Each row is a point. Before rounding, the points of a table are all equally far from one centre. They may lie mostly on one side of it. Write the centre, to within rounding.
In the rows, 128 means zero.

Points (9 x 2)
[[124 125]
 [ 70 165]
 [ 92 127]
 [ 76 142]
 [ 97 125]
 [ 87 130]
 [ 70 161]
 [ 82 191]
 [ 82 135]]
Centre: [110 163]

Points (9 x 4)
[[117 125 177 105]
 [223 111 131  93]
 [114 115 172 118]
 [133 107 183 122]
 [159 121 175  54]
 [101 112 153  75]
 [129 100 182  80]
 [180 155 157 132]
 [144 114 187  76]]
Centre: [157 113 127  98]

Points (12 x 8)
[[153 182 152  76 171 153  88 116]
 [117 150 153  61 192 158 104 101]
 [141 123 195 127 171 135 139  77]
 [163 169 130 116 210 157 102 105]
 [ 99 142 156  99 205 153  89 130]
 [143 172 182 103 180 143  81  88]
 [149 138 168  89 194 130  75 114]
 [121 153 128  63 195 122 116 134]
 [124 134 131  74 174 148  79 138]
 [107 162 137 105 203 157  80 123]
 [150 165 152  85 181 133  92  66]
 [146 162 187 102 190 145  83 117]]
Centre: [129 146 144 115 163 136 121 110]

Points (14 x 11)
[[162 102 189 115 192 100 156 160 106  77 136]
 [185 101 123  87 170 209 130 176 116  69 147]
 [141 109 176 111 141 124 148 185 101  16 127]
 [155 113 195 123 161 193 165 156 139  40 145]
 [120  85 187 152 197 195 134  88 106 108 128]
 [160 139 148 162 130 144 156 181 127  73 115]
 [154 159 197  94 138 210 137 112 158 101 139]
 [179 154 146 107 140 173 137 159 126 120 182]
 [165 168 179 136 138 168 122 142 109  94 166]
 [173 126 151 143 143 140  80 147 165  64 148]
 [141 168 186 121 175 153 138 170  98  78 138]
 [173 146 123 132 145 158 134 166 110 147 141]
 [ 83 111 204  70 144 163 154 159 180  93  79]
 [158 154 163 117 185 191 182 119 129 108 118]]
Centre: [118  96 144  91 135 152 131 124 123  91 126]

Points (20 x 14)
[[175 165 185 167 146  93  80 158 162 150 164 148 143 147]
 [165 163 174 204 126 109  88 136 151 173 183 122 138 146]
 [180 178 167 166  95  94  95 160 142 166 154 130 162 162]
 [175 156 143 191 140 105  80 140 123 190 190 123 175 134]
 [136 181 156 185 116  77 101 167 135 181 194 112 135 116]
 [145 125 155 180 111  90 100 187 134 171 176 157 130 149]
 [160 177 154 167 114  75  82 167 138 184 170 146 128 132]
 [173 172 139 166 119  99  61 157 120 171 178 146 140 148]
 [156 192 170 198 103 128  82 168 126 166 174 125 145 112]
 [158 170 165 182  97 117  52 143  97 157 158 147 147 142]
 [164 144 174 195 129  77  75 130 141 175 188 141 145 110]
 [171 191 150 178 119 107  99 168 138 183 163 144 135 145]
 [159 152 123 169 100  71  60 143 110 173 171 109 197 130]
 [123 191 168 211 128 113  68 142 142 173 149 131 126 144]
 [137 144 163 200 115 108  86 182 153 194 171 143 133 120]
 [140 182 180 194 118 110  96 160 146 164 174 100 139 159]
 [146 150 140 196 140 131  73 175 137 176 199 108 163 137]
 [142 179 135 199 152  91  62 170 142 161 189 140 149 127]
 [142 156 153 188 102 107  76 176  98 166 181 116 120 117]
 [153 172 137 191 118  98  87 189 143 196 172 124 151 111]]
Centre: [122 144 135 157 127 115 104 133 139 140 140 127 162 114]

Points (26 x 20)
[[ 87  71 119 126 137 157 191 179 130 150  86 144 120 170 144 153 101  59
   96  35]
 [142  95 128  96 118 101 137 178 116 132  89  90 119 183 153 154 115  90
  139  29]
 [153 101 132 115 126 146 157 201 109 122  59 127 106 190 142 167  90 122
   77  61]
 [132  72 124 111  94 102 136 200 127 163 120  73 102 173 167 127 149 116
  113  47]
 [152  72 125 109 150 117 180 171 118 176 111  99 128 147 123 160 104  92
  110  58]
 [ 89 109 103 135  86 109 116 166 116 116 116 123 115 188 136 160 149  79
   53  30]
 [139 115 122 102 111 114 161 176 137 174  96 124  92 189 127 136  93  66
   65 100]
 [153  90 162 104  85 154 163 143 146 145  95  76 119 177 146 176 114 137
   86  92]
 [132 106 197  95 100 159 196 185  76 128  89  99 131 182 173 108 125 110
   94  79]
 [165 145 150  88 106  94 176 151 141  87  65 125 101 161 138 149 107 123
   72  98]
 [118  61 129 128 144 147 188 162 150 120 120  94 134 154 155 175  91  70
   65  41]
 [136 100 129 133  83 105 183 208 141 124 131 119 124 156 149 190 127 104
   79  50]
 [113  84 180 102  84 138 133 168 135 169 109 102 100 171 123 148 133 116
  108  58]
 [144 115 129 142  59 104 170 164 105 122  88 128 107 168 152 160 102  91
   93  48]
 [111  92 155 158  76 107 122 196 139 172 105 128 132 164 151 145 110 123
   74 124]
 [140 109 141 159  77 112 156 198 121 158  96 102 121 142 162 160  98 102
  114  62]
 [121 105 125  88  79 106 203 167 119 138  71 112  83 131 209 146  86 122
   95  83]
 [104  73 192 170  96 134 151 149 111 110  61  76  94 183 162 165  95  92
   95  47]
 [147 100 133  90 101 116 181 191 108 167  92 121  78 175 163 128 128 108
   93  47]
 [134  67 176 129  74 119 171 172 101 124  72 108  83 174 117 153 117 134
   62  65]
 [131  92 145 176  91 139 146 184 123 163  93  73 110 202 136 173 101  49
  115 119]
 [144  91 148 115  83 145 153 147  94 143 110  84 101 174 152 165  81  86
   74  61]
 [184 115 156 100 121 120 164 177 110 129  39  69  96 170 173 177 134  80
  125  72]
 [131  54 118 165 109 131 130 157 135 112  72 143  76 178  98 146 102 132
   99  86]
 [160  92 183 133 104  87 146 139 136 153  80 133  97 161 126 181 154  73
   79  72]
 [134 133 129 114 110 142 121 172 148  61 105 113  97 178 131 137  97 107
  111  58]]
Centre: [ 89  93 130 129 140 124 162 161 104 101  92 101  97 148 160 154 159  90
  99 127]

Points (28 x 24)
[[119 186  38 166  87 140 177 135 126 136 133 141 112 107 145 179 100  92
  172 142 159 149 163 155]
 [158 127  72 163  89 116 132 158 109 145 144 126 142 135 179 196 111 134
  185 194 155 134 139 173]
 [130 146  67 159  96 122 171 114 104 107 141 117 153 146 180 147  83  84
  193 170 222 124 152 159]
 [165 162  96 192 108 162 148 114 109 203 130 145 147  88 132 161  43 134
  155 134 152 166 139 156]
 [166 150  57 150 105 156 166 137  88 133 125  97 144 164 137 193 109 118
  154 155 210 123 148 194]
 [171 141  79 176  93 136 161 112 108 130 122 123 134 121 137 187  71 158
  192 180 165 133 153 180]
 [120 144 100 120 130  99 134 157  99 123 135 166 101 150 154 180 103 110
  163 153 190 161 126 161]
 [153 160  42 163  90 134 122 115  80 150 127 135 115 171 160 183  63 156
  149 135 163 113 187 152]
 [132 141  89 184  73 155 174 132  75 133  60 133 136 134 162 161  74 110
  162 156 214 120 131 191]
 [150 131  82 184  67 144 141 135 103 138 134 111 150 178 199 193  71 177
  150 150 181 106 114 179]
 [128 182  71 187 123 122 135 166  77 137 149 127 179 158 191 183 106 113
  154 161 209  96 165 155]
 [132 145  97 183 118 126 180 125 124 108 141  64 132 171 176 168  55 135
  158 170 188  95 111 165]
 [153 165  71 189 104 158 147 176  99 100  89 117 140 130 180 177 110 128
  162 161 149 137 147 199]
 [141 122  93 173 112 132 193  93 105 182 122 157 153 138 163 181  58 118
  127 177 186 142 161 188]
 [143 159  73 165 117  96 138 158  80 128 110 156 133 141 162 196  77 137
  136 171 206 112 160 170]
 [120 162  75 154 143 160 166  99  93 105 151 162 137  99 163 153  87 134
  162 153 157 162 186 189]
 [116 159 101 154 106 101 165 149  79 116 156 116 112 154 158 165 100  90
  150 161 220 168 150 171]
 [124 187  53 179  66 109 174 120  79 112 135  90 152 142 168 180 107 104
  156 168 214 138 128 170]
 [124 169 129 131  70 106 103 142  99 141 153 149 132 131 180 181  72 137
  129 171 178 160 158 169]
 [145 169  75 209 111  95 158  89  88 114  83 111 123 126 127 153 106  91
  166 155 226 120 140 194]
 [120 135  71 204 107 140 162 167 116 150 143 106 137 118 178 202 122 117
  152 190 198  99 131 182]
 [170 145  95 158 111 147 165 140 102 152 105 131 109 127 168 180  91 116
  137 178 190 113 146 216]
 [111 126  73 136  84 147 166 150  56 125 145 126 135 159 147 188  60 128
  161 146 185 113 144 171]
 [177 123  71 158 102 125 171 143 132 138 104 129 127 137 162 190  86 105
  173 149 186 121 140 146]
 [155 158  66 130  81 140 175 159 117 142 164 119 121 152 144 151  76  85
  144 152 211 133 125 190]
 [150 192  79 211 110 112 198 111 120 150 132 124 140 130 185 140 110 125
  185 135 187 153 166 173]
 [134 165  46 209  86 133 151 137 110 157 117 136 114 125 137 176 106 109
  156 213 196 115 164 195]
 [150 160 115 185 100 136 166 138  47 159 159 130 132 129 167 163  76  85
  162 165 186 114 128 205]]
Centre: [113 147  94 183 102 138 128 111 110 140 132 131 153 142 133 112 120 129
 116 147 157 119 118 149]
